Every row gives one point. The points of each table are mixes of a few directions, plus a little noise. How many directions does each table use, and how many do they share? Where both have some left over, give the other angles between the two spaces (their principal angles), to ten degrees, smallest first.
In the rows, 128 means zero.

First (6 x 3):
[[147 137  67]
 [101 153 207]
 [144 112  83]
 [113 103 193]
 [142 144  72]
 [124 121 145]]
Second, 4 rows:
[[129 119 131]
 [122 210 110]
 [135  41 148]
 [127 142 125]]
Directions: first 2, second 1, shared 1

First:
[[105 106 104  92 128 152]
 [152 150  78 156 177 154]
 [184 156 176 150 125 140]
 [194 123 220 122 105 134]
 [ 48  99 113 109  96  76]
 [176 155 162 160 134 129]
 [118 106  77 128 163 128]
 [115  95 125 146 139  69]
 [ 58 164  97  91  86 170]]
Second (7 x 6):
[[143 127 129 147 129 127]
 [ 64 157 116  28 128 137]
 [198 217  81 121 122 153]
 [ 88 110 139 133 113 127]
 [101  52 168 172 131 108]
 [106 109 139 173 103 130]
 [196 122 124 121 170 115]]
Directions: first 4, second 3, shared 1; angles 30, 60

First (10 x 8):
[[ 73  97  81 169  87 104 169 196]
 [ 57  87 129 169 109  77 152  82]
 [165 159 147 128 156 169 138 175]
 [186 103 175  63 138 191 121  76]
 [160  75 126  48 109 106 140  69]
 [137 143 124 107 147  72 115  81]
 [167 166 168 136 165 191 133 168]
 [131 139  94 123 103 139  97 159]
 [ 91 158 132 176 143 103 103 104]
 [110 159 107 163 123 125 109 168]]
Second (8 x 8):
[[174 152 136  98 165  91  74 134]
 [ 81 109 126 152  89 158 182 109]
 [ 60 131 187 201  96 170 151 111]
 [147 143 116  88 113 105 133  93]
 [189 139 125 112 201  97  45 191]
 [167 128 117 115 176 110  80 170]
 [109 106  90 108  86 139 189  99]
 [ 96 117 129 145  99 150 166 116]]
Directions: first 5, second 3, shared 1; angles 30, 50

First (9 x 11):
[[118 109  94 148 138 118 166 151 129 156 116]
 [130 122  92 160 137 139 132 138 162 116 131]
 [120  46 189 179  44  94  76  63 161 106 156]
 [133 131 118 140 138 146 116 126 143 114 127]
 [136 144 140  90 123 140 121 123 100 144 140]
 [129 174 151  75 150 125 138 139  85 134 114]
 [134 138  95 124 155 158 142 146 120 147 124]
 [139 178 145  75 104 105 114 127 132  94 162]
 [113 111 128 162 164 127 149 140 118 141  82]]
Second (10 x 11):
[[128 118  88 144 137 146 131 138 159 118 146]
 [111 110 159 114 141 129 118 119 116 113 130]
 [152 165 121 132 100 108 140 132 116 161 108]
 [118 102  96 141 148 153 124 135 161 104 154]
 [159 173 110 137  94 107 145 135 120 168 107]
 [111 104 137 123 147 140 119 124 133 106 141]
 [117 102  98 139 149 152 124 134 160 102 153]
 [108  91 113 133 157 155 119 131 155  94 156]
 [108 129 249  77 124  90 109  95  48 134  91]
 [168 187 110 137  84  99 150 136 113 181  97]]
Directions: first 5, second 2, shared 1; angles 60

First:
[[141 126 113 159 138 101 129 126 167 129 132 152]
 [153 118 102  85 161 134 152 157 137 152  85  71]
 [156 148  94  60 179 153 155 190 155 164 128 115]
 [ 61 151 169 175  83 139  90  39 112  81 173 167]
 [160 113 105 116 151 115 147 161 144 149  98 104]
 [115  99 164 221  67  82  99  80 100  92 135 166]
 [135 135 108  72 161 153 147 149 136 147 103  80]
 [103 136 169 137  84 147 105 121  72 110 171 170]]
Second (10 x 12):
[[249  98 100 104 153 151 181 128 175 140 141 123]
 [ 57 171 124  96 139 155  77 176 158 169 191 165]
 [181 141  91  81 156 139 161 160 173 126 151 144]
 [129 161 139 126 135 124 179  88  83  61 107 141]
 [ 38 136 161 150 101 141  60 122 108 156 151 132]
 [124 114  96 134 124  60 133 168 129 108  67 101]
 [ 53 161 161 147 120 130 109 107  82 112 130 146]
 [186  59 130 137  81 139 115  77 141 123 120  71]
 [100 152 133 139 139 104 144 134  99 106 102 140]
 [161  88 147 168 131 136 120 120 131 178 123 116]]
Directions: first 4, second 5, shared 2; angles 70, 90

First (8 x 14):
[[128 131 155 146 192 200 135 148  54 133 162 103 182 174]
 [ 89 140 128 100  87 110  74 121 193 117 129 139 113 109]
 [111 116 105  88  94  87 100 113 154 130 129 132  70  90]
 [171 128 108 158 175 188 153 109  53 110 140 111 148 131]
 [192 157 128 202 187 217 171 110  75  92 128 121 213 159]
 [107 120 147 107  96  70 125 143 174 148 116 141 105 130]
 [142 127 146 100 107  53 130 110 159 138 128 136  95 127]
 [ 85 100 105 120  89 102 133 170 163 154  91 141  98 105]]
Second:
[[125 119  83 115  51  64 202 182 103 132   7 155 157 173]
 [121 152 149 131 161 165  76  95 131 117 191 107 137 106]
 [ 90 191 115 113 127 115  89 118  56 142 169  71 166  64]
 [158 116 126 126 158 190  95  82 139  88 161 137 106 140]
 [135  93 140 139 150 109 148 138 145 161 145 127  78 107]
 [ 97 154 158 138 132 102 118 146 137 160 152 108 152 103]
 [129 137 151 135 145 160  99 112 157 112 157 132 141 139]
 [127 100 110 128  76  67 202 184 137 147  34 160 132 168]
 [170  87 119 128 152 180 123  94 149  93 136 155  80 154]]
Directions: first 5, second 4, shared 2; angles 60, 80
